Each row of a before or after table is a point. One or more steps were done to the points. Then noise was added and the rows were shuffled. The steps act on how far a point lies along the listed directions, d1 being the first. Write out the steps. A step turns or swaps two directions, mirrors them in a line or flattens them onto one, adds a multiple of one to another, or multiplies one. Angles are multiples of 10 degrees, from the lower direction toward the higher: turns from -170 to 170, lines from 10 to 170 but not 90. Use the fewest steps. Two steps may share a direction if one is a turn and the other turns, adds or multiplies; they go together, in the order done. Otherwise the lowest direction goes first.
In the rows, 128 means zero.

Directions:
(1): [121  88]
(2): [ 88 135]
Before (8 x 2):
[[153 122]
 [174 149]
 [145 103]
 [149 105]
 [123 119]
 [122 110]
 [158 112]
 [ 94 129]]
After:
[[165 120]
 [116  92]
 [164 100]
 [121 109]
 [ 85 128]
 [152  82]
 [155  86]
 [193 178]]
Steps: multiply d1 by 2; multiply d2 by 1.3

Directions:
(1): [120 131 158  71 153 120]
(2): [122 140 168 139 120 182]
(3): [105 126 146 165 177 113]
(4): [127 184 146 136 108  97]
(5): [108 165  86 118 151 154]
(6): [ 66 114 127 124 100 121]
Before, 12 rows:
[[ 93 117 109  99 107 105]
 [169 136 126 135 139 182]
 [156 147 172 111 114 127]
 [171 156  99 119 134 112]
 [149 154 129 180 118 182]
 [172 108 134 113 166 112]
 [154 125 132  98 118  94]
 [121 132 101  98 118 116]
 [ 90  46 153 138  57 104]
 [168 120 110  95 154 122]
 [151 122 130 128 187 127]
 [168 136 129 108 160 167]]
After, 12 rows:
[[109 146 131 128 150 164]
 [ 94 104 113  98 116 172]
 [108  92 127  90 102 138]
 [167 141 137 126 171 143]
 [ 88 168 124 122 123 126]
 [ 74 101 132 105 126 109]
 [ 91 100 130 113 144 155]
 [136 129 154 129 166 141]
 [102 113 129 172  84  74]
 [ 89 116 166 141 131 158]
 [ 84 102 121 137 113  90]
 [190 163  45 162 163 146]]
Steps: turn d1 and d5 by -30 degrees; turn d3 and d5 by -160 degrees; turn d2 and d6 by 160 degrees; turn d2 and d4 by -40 degrees

Directions:
(1): [165 141  71 149  89 129 147 124 163 127 152]
(2): [ 98 164 143 124 135 157 188 102 151 156 120]
(3): [102 167 121 126 129  55 120 103 140 108 119]
(4): [135  99 130  78 133 120 129  77 127 138 180]
(5): [147 150 153 135 164 144  84 128 189 130 143]
(6): [144 135 165  93  97  98 147 182 145 148 142]
Before (13 x 11):
[[102 130 126 166 139  84 127 153 105  99  78]
 [143 114 162  46 142  76 107 126 114 129 151]
 [ 96 150 129 190 152 133 101 124 101 100  77]
 [113 115 119 170 166 116  59 148 101  98  99]
 [123 111 172  89 164 147 138 117 128 163 139]
 [135 121 125  67 113  72 118 106 120 141 151]
 [131 130 188  51 156  73  84  74 149 114 162]
 [109  97 141  72 152  80  78  71 110 122 149]
 [107 104 145  91 139 150 171 101 113 133 137]
 [103 160 132 167 163  88  57 139 140  83  72]
 [ 73 127 131 139 177  81 106 115 112 121  89]
 [104  93 205  98 142 127 143 125  95 146 113]
 [144 119 181  65 118 127 147 141 153 166 148]]
After (13 x 11):
[[159 126 161 119 149 133  75 147 166 128 130]
 [ 80 151 143 112 141 126 148  98 128 146 100]
 [143 108 141 125 161 131  87 143 116 128 123]
 [ 66 159 124 133 152 129 151  67 127 122  94]
 [101 136 147 121 134  98 174 124 129 133 120]
 [119 166 142 102 127 108 135 126 160 151 115]
 [137  96 140 111 123 111 113 159 110 107 125]
 [126 168 165  97 164 131 132 125 158 142 117]
 [ 71 130 130 119 153  81 150 110 111 139 101]
 [ 77 131 128 138 149 160 172  98 104 150 114]
 [131  99 191 117 141 116 106 150 120 133 114]
 [106 173 157 125 165 122 111  80 157 112 102]
 [ 94 128 127 137 126 116 146  99  83 117 114]]
Steps: multiply d1 by 0.7; mirror d2 and d3 in the line at 80 degrees; multiply d4 by 0; turn d5 and d6 by -60 degrees

Directions:
(1): [160 132 132 114 134 154 156 168 135 124 122 182 124  72  66 137 125 143]
(2): [134 107 133 147  97 110 127 129 138 175  93  96 141 125  83 148  75  78]
Before (10 x 18):
[[138 142 129 130 140 133 132 140 137  92 140 163 105 110 117 123 146 148]
 [129 131 127 114 154 113 122 125 119  95 153 128 126 162 182 125 162 168]
 [123 116 127 134 109 117 121 131 136 154  96 121 144 147  91 137 101  90]
 [159 138 125 103 148 172 152 153 131 111 132 177 120  95 114 117 142 152]
 [116 106 140 159  95  97 102  83 137 176  97  74 146 162 113 131  78  77]
 [123 112 130 130 112 113 120 127 115 159  95  99 122 112  90 145  78  94]
 [147 117 127 133 116 136 146 165 145 155 111 149 138  84  53 148  98 111]
 [133 120 127 124 132 135 131 148 131 132 114 132 142 113  97 148 126 113]
 [167 114 141 128  97 130 174 167 165 177  90 173 136  67  25 160  75  90]
 [103 132 132 158 135 112 120 116  96 131 130 123 127 144 167 112 134 131]]
After:
[[153 118 129 129 115 142 149 173 146 155 112 159 136  73  41 149  97 114]
 [129 111 134 125 114 119 127 136 117 158  92 114 122  99  79 148  77  99]
 [131 117 127 130 110 121 125 137 136 154  94 132 143 136  79 138  99  94]
 [102 132 132 159 135 110 118 112  98 132 133 119 127 144 169 111 130 134]
 [134 119 126 126 130 133 135 149 131 133 112 136 143 109  94 149 123 117]
 [134 142 127 134 140 131 126 135 136  93 138 156 105 116 124 120 145 145]
 [157 136 125 104 147 169 150 149 128 108 133 169 118 101 123 118 145 147]
 [124 130 124 118 153 109 115 116 117  96 151 119 125 173 194 124 163 167]
 [122 105 144 155  94 104 109  98 139 178  96  91 146 149  93 130  77  80]
 [179 113 139 120 100 136 183 176 166 180  89 187 133  50   9 159  73  93]]
Steps: add 0.3 times d2 to d1

Directions:
(1): [118 115  97 147 115 172 134 169 114 177 172 101 108 115 158 153 135  52
 130 142 141  97  91 151 150 144 126 110 101 115 170 107]
(2): [133 161 111 141 133 130 122 140 110  98  82  94  72 179  74 147 138 105
 153 159 171 130 115  88 113 136 111 138  72 150 106 136]
(3): [174 104 129 100 127 113  85  92 145  99 192 151 138 125  91 114 119 127
 123 176 159 149  87 141 141 177 100  83 127 146 125 111]
(4): [135 109 116 120 120 193 107  88 106 118 103 164 112 105 153 153 110 111
 128 183  87 135 129 142 118  82  92 159 135 191 134 150]
Before, 11 rows:
[[116 143  97 142 117 189 131 163  81 154 101 108  68 126 158 172 133  76
  149 159 106 102 100 119 130 106 115 163  91 165 149 112]
 [168 116 144 123 134  82  87  96 147 100 207 133 137 124  52  90 113 139
  132 137 186 145  91 135 141 188 108  81 134 130 113 116]
 [ 91 146 110 135 135 184 114 147  92 122  67 105  81 145 143 177 125  85
  153 154 120 106 143 110 122  67 102 176 126 143 133 148]
 [154 106 148 103 134  89 119  85 157 156 204 169 196  65 164  93 120 150
  102 144 102 119 113 171 160 145 126  64 157 112 149 114]
 [168 124 145  85 136 104  85  74 158  58 121 175 154 122 100  90 123 195
  117 152 149 171 119 113 109 147 114 117 140 162 117 131]
 [151 125 164 111 119 103 104 101 134 112 142 149 125 134 122 111 128 154
  114 130 142 145 114 132 131 152 146 121 142 131 123 126]
 [147 115 151 131 129  97 139 102 135 116 164 141 150 142  84  85 130 161
  114 108 139 150 113 130 133 145 121 116 144 109 111 115]
 [154 129 149 110 142  63 122 122 161 130 166 146 129 117 119  87 117 161
  126 100 160 154 125 125 146 164 156  79 162  82 141  99]
 [162 109 119 109 127  89  75  74 142  70 165 151 142 142  86 115 116 161
  125 168 158 142 108 129 115 149 108 109 144 152 104 135]
 [112 160 100 161 133 183 145 149  87 149  78 118 103 135 158 164 135  97
  140 132 107 130 151 113 107  50 106 178 104 154 114 141]
 [ 91 157  99 166 135 167 155 179 104 169  98  68  77 180 162 151 135  72
  141 134 155 120 148 119 112 100 127 152  87 119 133 129]]
After:
[[104 135  88 152 110 186 142 191 119 172 123 103 104 113 181 144 149  67
  130 126 156  94  89 133 131 128 139 126  83 118 191 110]
 [157 120 138 104 145 130  96  61 141  87 126 166 140 156 133 104 103 171
  121 183 126 187 163 130 105 100  87 137 158 176  87 148]
 [ 89 128  85 161 115 160 137 162 101 170 126  87 106 125 170 163 139  78
  127 112 122  76 125 140 116  93 144 153 114 115 155 136]
 [174 150 124 120 140 132  90  91 120  79 132 152 117 153  78 134 125 140
  137 185 152 177 113 109 112 118  72 133 109 175  82 135]
 [147 151 141 105 137 125 102  95 103  71  65 149  94 146  95 131 117 180
  143 162 112 159 124  93 107 107 103 157 113 186  82 134]
 [118 130 132 132 138 112 148 151 141 188 157 133 123  92 181 109 116 121
  119  83 114 121 135 140 152 120 169 109 162  71 176 109]
 [ 74 126 131 180 125 166 166 165 102 200 125 109 126  84 178 136 121  98
  127  63  98  87 156 147 128  75 146 168 153 115 156 147]
 [124 133 147 143 118 142 132 147 115 166 138 117 107 123 161 134 140 104
  111 113 136 118 120 141 139 133 156 135 125 107 149 127]
 [143 129 125 100 143 136  66  87 117  63 106 139 101 158  76 151 111 133
  153 191 149 148 119 104 126 114  72 139 132 165 102 144]
 [112 114 128 160 116 153 167 143 113 175 158 123 137 126 143 111 141 103
  116  87 115 114 114 146 140 117 133 130 135 101 150 114]
 [102 176 137 160 144  65 179 182 140 176 116  85 146 123 142 109 154 134
  128  64 141  89 145 110 139 131 174  94 100  55 130 116]]
Steps: turn d1 and d3 by -160 degrees; swap d2 and d4
